Every row gives one point. A path goes straight from each point to the next, and from the last back to the first. The post is the endless flat space through its rows: a point in 2 columns, a line in 3, a plane in 4, and so on, so that a path can go around it. Count how often the path circles the post. Going back the other way cancels.

Post (2 x 3):
[[ 0.09  0.02  0.24]
 [-0.14  0.12 -0.44]]
Path (28 x 3):
[[ 0.11 -0.25 -0.66]
 [-0.02 -0.17  0.36]
 [-0.31  0.09  0.48]
 [ 0.21  0.38  0.21]
 [ 0.14  0.28 -0.74]
 [ 0.28 -0.39  0.72]
 [-0.28 -0.15  0.32]
 [-0.08  0.12  0.45]
 [ 0.20  0.22  0.24]
 [ 0.02  0.46 -0.82]
 [-0.17  0.66 -0.32]
 [-0.26 -0.14  0.43]
 [-0.41 -0.18 -0.76]
 [ 0.28 -0.02 -0.01]
 [ 0.25  0.42 -0.60]
 [-0.12  0.33 -0.33]
 [-0.23 -0.01 -0.13]
 [ 0.05 -0.12  0.13]
 [ 0.26 -0.19 -0.35]
 [ 0.30  0.26  0.40]
 [-0.14  0.26  0.20]
 [-0.33 -0.22  0.42]
 [ 0.07 -0.54  0.29]
 [ 0.01 -0.03 -0.97]
 [ 0.30  0.25  0.20]
 [-0.07  0.31  0.19]
 [-0.08  0.49 -0.56]
 [ 0.31  0.24 -0.20]]
Times around: 1

Post (10 x 11):
[[-0.05 -0.36  0.17 -0.03 -0.35 -0.41  0.37  0.08  0.08  0.28 -0.01]
 [-0.12 -0.24  0.19 -0.31 -0.07 -0.61  0.23  0.13  0.36  0.66 -0.30]
 [-0.47 -0.14  0.46 -0.09 -0.65 -0.22  0.23 -0.03  0.55  0.16 -0.11]
 [ 0.23  0.19 -0.22 -0.44 -0.01  0.19 -0.02  0.08 -0.50  0.14 -0.27]
 [-0.26 -0.14 -0.11  0.24 -0.38  0.13  0.59 -0.17  0.25  0.34 -0.16]
 [-0.19 -0.37  0.07 -0.23  0.17  0.31 -0.40 -0.12 -0.42 -0.21 -0.09]
 [-0.37 -0.05 -0.01  0.60  0.05  0.16  0.26 -0.22  0.40 -0.48  0.29]
 [-0.20  0.01  0.49  0.08 -0.19  0.15  0.02 -0.49  0.38  0.37  0.37]
 [-0.18  0.15 -0.04  0.56 -0.16  0.31 -0.12  0.07 -0.09 -0.17  0.03]
 [ 0.00 -0.31 -0.54 -0.11  0.17  0.34 -0.40  0.12 -0.42 -0.06  0.12]]
Path (22 x 11):
[[ 0.06 -0.40 -0.83 -0.11 -0.14 -0.32  0.21 -0.14 -0.02  0.27 -0.11]
 [ 0.06 -0.16 -0.52 -0.24 -0.36 -0.48  0.12  0.26 -0.12 -0.10 -0.07]
 [-0.20  0.02  0.47  0.21 -0.41 -0.03 -0.13 -0.14 -0.04  0.52 -0.03]
 [-0.60 -0.36  0.45  0.00 -0.04 -0.13  0.39  0.26  0.04 -0.66 -0.33]
 [-0.13 -0.09  0.15  0.54 -0.73  0.71  0.06  0.12  0.33  0.88  0.10]
 [-0.25 -0.38  0.24  0.25 -0.37 -0.08  0.29  0.17  0.21 -0.09  0.07]
 [-0.07  0.16 -0.04  0.51  0.01  0.36  0.27  0.08 -0.02  0.76 -0.10]
 [-0.33 -0.89 -0.72 -0.05  0.29  0.31  0.41  0.22 -0.33  0.38 -0.28]
 [-0.09  0.15  0.35  0.29 -0.10  0.47 -0.17 -0.14  0.28  0.91  0.19]
 [-0.47 -0.02  0.37  0.70 -0.15  0.20  0.14  0.03  0.14  0.56  0.18]
 [-0.23 -0.08  0.59  0.20 -0.08  0.16  0.05 -0.07  0.76  0.23  0.54]
 [-0.24  0.17  0.03  0.11 -0.29  0.76  0.68 -0.40  0.04 -0.37 -0.45]
 [-0.15 -1.20 -0.25  0.12 -0.64 -0.31  0.24 -0.30 -0.08  0.26  0.41]
 [-0.26  0.16 -0.41  0.17  0.52  0.14 -0.32 -0.27  0.36  0.51  0.12]
 [-0.30  0.10  0.71 -0.39  0.93  0.29  0.00 -0.25 -0.26 -0.22 -0.46]
 [ 0.12 -0.17  0.15  0.20 -0.27  0.26  0.26  0.24 -0.26  0.25 -0.15]
 [-0.11 -0.12 -0.48  0.22  0.20  0.56  0.05 -0.06 -0.14  0.23  0.16]
 [-0.05 -0.30  0.18  0.25 -0.53 -0.29 -0.02  0.01  0.02  0.21  0.53]
 [-0.13  0.56  0.71 -0.36 -0.68 -0.29 -0.10 -0.09 -0.09  0.36 -0.42]
 [-0.42  0.08  0.44 -0.12 -0.64 -0.22  0.21  0.09  0.41  1.33 -0.08]
 [-0.47  0.03  0.37  0.21 -0.08  0.65 -0.46 -0.13 -0.23  0.36  0.11]
 [-0.34 -0.34 -0.18 -0.33 -0.29 -0.22  0.66 -0.33  0.09  0.53 -0.26]]
Times around: 1
